Rows are points. Before rounding, the points of a table are all equally far from one centre. They may lie mostly on one side of it. Where is the centre, to within rounding?

Points (6 x 2):
[[0.014,0.008],
[-0.053,0.007],
[-0.043,0.014],
[-0.051,0.009],
[0.029,-0.012],
[-0.047,-0.076]]
Centre: [-0.019,-0.032]

Points (15 x 11):
[[0.031,0.083,0.001,0.021,-0.020,0.027,0.014,-0.038,-0.018,0.018,-0.001],
[0.046,0.017,0.073,-0.049,-0.006,-0.031,-0.033,-0.037,-0.041,-0.010,0.042],
[-0.047,0.072,0.013,-0.038,0.011,0.026,-0.011,-0.027,0.015,-0.036,0.042],
[0.037,0.030,0.050,0.006,0.003,0.013,-0.009,-0.038,-0.044,-0.021,0.048],
[0.053,0.013,0.026,-0.017,0.046,0.016,0.008,0.006,-0.018,0.033,-0.001],
[0.020,0.056,0.074,-0.084,0.013,-0.025,-0.054,-0.024,-0.013,0.045,-0.028],
[-0.027,0.057,-0.006,-0.036,-0.027,0.054,0.043,-0.025,0.044,0.020,0.039],
[-0.030,0.003,0.042,-0.061,0.018,0.008,-0.020,-0.044,-0.048,-0.027,0.037],
[0.030,0.063,-0.022,-0.040,-0.040,0.053,0.008,-0.006,0.024,0.003,-0.034],
[0.023,-0.001,0.028,-0.045,-0.031,0.038,-0.035,-0.088,-0.041,0.033,-0.008],
[-0.009,0.033,0.014,-0.074,-0.015,0.007,0.047,-0.038,-0.037,-0.044,0.035],
[-0.011,-0.021,0.062,-0.051,0.033,-0.001,0.012,-0.015,-0.027,0.052,0.025],
[0.001,0.042,0.025,-0.029,0.030,-0.019,-0.005,-0.058,0.039,0.040,0.067],
[-0.008,0.080,0.048,-0.088,0.001,0.004,-0.033,-0.004,0.040,-0.019,0.056],
[-0.037,0.006,0.054,-0.014,0.007,0.028,-0.042,-0.013,-0.021,0.013,0.056]]
Centre: [0.008,0.041,0.036,-0.052,-0.017,0.013,-0.003,-0.026,0.000,0.020,0.011]

Points (28 x 24):
[[-0.035,-0.037,0.006,0.066,0.014,-0.020,0.051,-0.070,0.044,0.022,0.011,0.026,-0.025,-0.055,-0.026,-0.014,0.016,0.000,0.020,-0.013,-0.046,-0.045,0.004,0.020],
[-0.071,-0.011,-0.035,0.069,0.037,0.012,0.064,0.009,0.049,0.009,0.026,0.012,-0.035,0.034,-0.007,-0.016,0.020,-0.014,0.034,0.019,-0.032,-0.050,0.048,-0.005],
[-0.029,-0.020,0.054,0.070,0.037,-0.060,0.002,0.005,0.048,0.005,0.069,0.031,0.013,-0.030,-0.036,0.017,0.059,-0.028,0.030,0.005,-0.047,-0.042,0.019,-0.071],
[-0.032,-0.011,0.024,0.064,0.048,-0.012,-0.018,-0.025,0.039,0.008,0.048,0.061,-0.037,0.006,-0.039,0.049,-0.006,0.053,-0.031,-0.012,-0.030,-0.041,-0.007,-0.010],
[-0.048,0.055,-0.015,0.043,0.024,0.036,0.033,-0.045,-0.042,0.054,0.047,0.031,-0.019,-0.026,-0.003,-0.017,0.033,-0.031,-0.032,-0.027,0.012,-0.052,0.017,-0.008],
[-0.044,-0.037,-0.015,0.013,-0.016,0.024,0.004,-0.073,0.032,0.008,0.043,0.019,0.023,-0.020,-0.018,-0.020,0.078,-0.029,-0.005,-0.055,-0.017,-0.010,0.031,-0.048],
[0.018,0.020,-0.020,0.041,-0.001,0.020,0.079,-0.040,0.035,-0.010,0.011,0.020,-0.002,-0.044,-0.040,0.019,0.045,0.028,0.026,0.025,-0.037,-0.054,0.040,-0.061],
[-0.040,-0.014,-0.006,-0.002,0.046,0.028,0.066,-0.065,0.063,-0.008,-0.007,-0.023,0.044,-0.007,0.013,0.005,0.020,-0.010,0.022,0.004,0.000,-0.023,0.031,-0.002],
[-0.062,-0.034,0.016,0.045,-0.005,0.012,0.047,-0.027,0.072,-0.040,0.051,0.044,-0.004,-0.006,-0.048,-0.025,0.016,-0.022,0.029,-0.007,-0.057,-0.030,0.024,-0.035],
[0.004,-0.023,-0.002,0.055,0.010,-0.055,0.018,-0.025,0.032,-0.042,-0.006,0.038,-0.001,0.047,-0.031,-0.032,0.024,-0.005,-0.037,-0.014,-0.062,-0.080,0.035,-0.012],
[-0.043,-0.007,0.000,0.052,0.017,-0.033,0.046,-0.050,0.037,-0.022,0.017,-0.007,-0.038,-0.039,-0.039,0.006,0.012,0.006,-0.059,-0.059,-0.030,-0.045,0.013,0.009],
[0.020,0.007,-0.009,0.024,-0.015,0.021,0.048,-0.038,0.041,0.033,0.064,-0.016,-0.004,0.005,-0.037,0.023,0.003,0.022,0.009,-0.010,-0.056,-0.073,0.061,0.035],
[0.019,-0.010,0.010,0.051,-0.010,-0.026,0.025,0.009,0.038,0.009,0.035,0.038,-0.039,-0.003,-0.039,-0.019,0.068,0.029,-0.012,-0.015,-0.050,-0.055,0.082,-0.029],
[-0.034,0.012,-0.005,0.015,-0.015,0.034,0.053,-0.063,-0.005,0.017,0.029,-0.034,0.045,0.028,-0.033,0.028,0.060,-0.050,-0.024,-0.026,-0.076,0.004,0.040,-0.029],
[-0.049,-0.006,-0.042,0.105,-0.004,-0.002,0.007,-0.010,0.079,0.007,0.029,0.034,0.007,0.016,-0.042,0.023,0.046,-0.014,0.014,-0.036,-0.029,-0.049,0.034,-0.006],
[-0.027,0.001,0.028,0.063,0.011,0.017,-0.009,0.024,0.054,-0.050,-0.008,0.031,0.024,-0.021,-0.041,0.030,0.021,-0.008,0.027,-0.002,-0.040,-0.018,0.065,0.015],
[-0.013,-0.016,-0.019,0.110,0.011,-0.030,-0.007,-0.030,0.011,0.013,0.030,0.032,0.023,-0.010,-0.010,-0.038,0.043,0.012,-0.015,-0.035,-0.038,-0.032,0.067,-0.008],
[-0.034,-0.004,0.016,0.040,0.067,0.070,0.034,-0.061,0.031,0.017,0.080,0.019,0.005,-0.041,-0.023,0.020,0.090,-0.045,-0.003,-0.015,-0.053,-0.066,0.006,-0.010],
[-0.023,-0.004,-0.004,0.013,0.014,0.046,0.015,-0.031,0.015,0.047,0.001,0.038,-0.011,-0.064,0.007,0.000,0.054,-0.020,0.037,0.037,-0.053,-0.064,0.033,-0.038],
[-0.051,-0.031,-0.023,0.049,0.032,-0.037,0.002,-0.014,0.017,0.009,0.092,0.039,-0.003,-0.014,-0.022,-0.006,0.055,-0.062,-0.055,-0.049,-0.016,-0.015,0.036,-0.019],
[-0.020,0.048,0.016,0.048,0.027,-0.011,0.069,0.011,0.065,0.019,0.056,0.014,0.031,-0.034,-0.027,0.025,0.027,0.026,-0.027,0.007,-0.036,-0.098,0.049,-0.028],
[-0.018,-0.027,-0.027,0.055,0.044,-0.048,0.006,-0.021,0.027,0.011,0.078,-0.005,-0.030,-0.022,-0.005,0.009,-0.010,-0.046,0.029,0.030,-0.031,-0.069,-0.007,-0.040],
[-0.002,-0.011,0.007,0.045,0.057,-0.028,0.085,-0.014,0.041,-0.006,0.074,0.048,-0.017,-0.023,-0.025,-0.001,0.076,-0.004,0.006,-0.044,-0.042,-0.035,0.074,-0.035],
[-0.053,-0.020,-0.001,0.051,0.018,0.041,0.001,-0.013,0.036,0.025,-0.019,0.032,-0.029,-0.034,0.003,0.061,0.071,-0.037,0.001,-0.042,-0.021,-0.014,0.036,-0.045],
[-0.042,-0.001,-0.020,0.059,-0.009,-0.045,-0.003,-0.016,0.034,-0.038,0.011,0.018,0.027,-0.023,-0.045,0.012,0.096,-0.004,0.036,-0.013,-0.055,-0.072,0.039,-0.021],
[-0.018,-0.001,0.008,0.044,-0.012,-0.024,0.013,-0.057,0.075,-0.032,0.050,0.020,0.014,-0.005,-0.010,-0.038,0.075,0.011,-0.052,-0.025,-0.047,-0.041,0.018,-0.024],
[-0.033,-0.063,0.009,0.054,0.010,0.014,0.014,-0.013,0.067,-0.007,0.033,0.027,0.002,-0.022,-0.059,-0.017,0.050,0.002,0.000,-0.039,-0.055,-0.018,0.043,-0.056],
[-0.021,0.005,0.067,0.051,0.055,0.044,0.050,0.015,0.023,-0.015,0.030,0.044,-0.007,0.005,0.007,-0.010,0.048,-0.048,-0.010,-0.029,-0.073,-0.091,0.059,-0.029]]
Centre: [-0.018,0.002,0.013,0.030,0.028,-0.001,0.024,-0.022,0.008,0.003,0.033,0.016,0.008,0.008,-0.017,0.023,0.039,-0.019,-0.006,-0.005,-0.028,-0.043,0.020,-0.016]
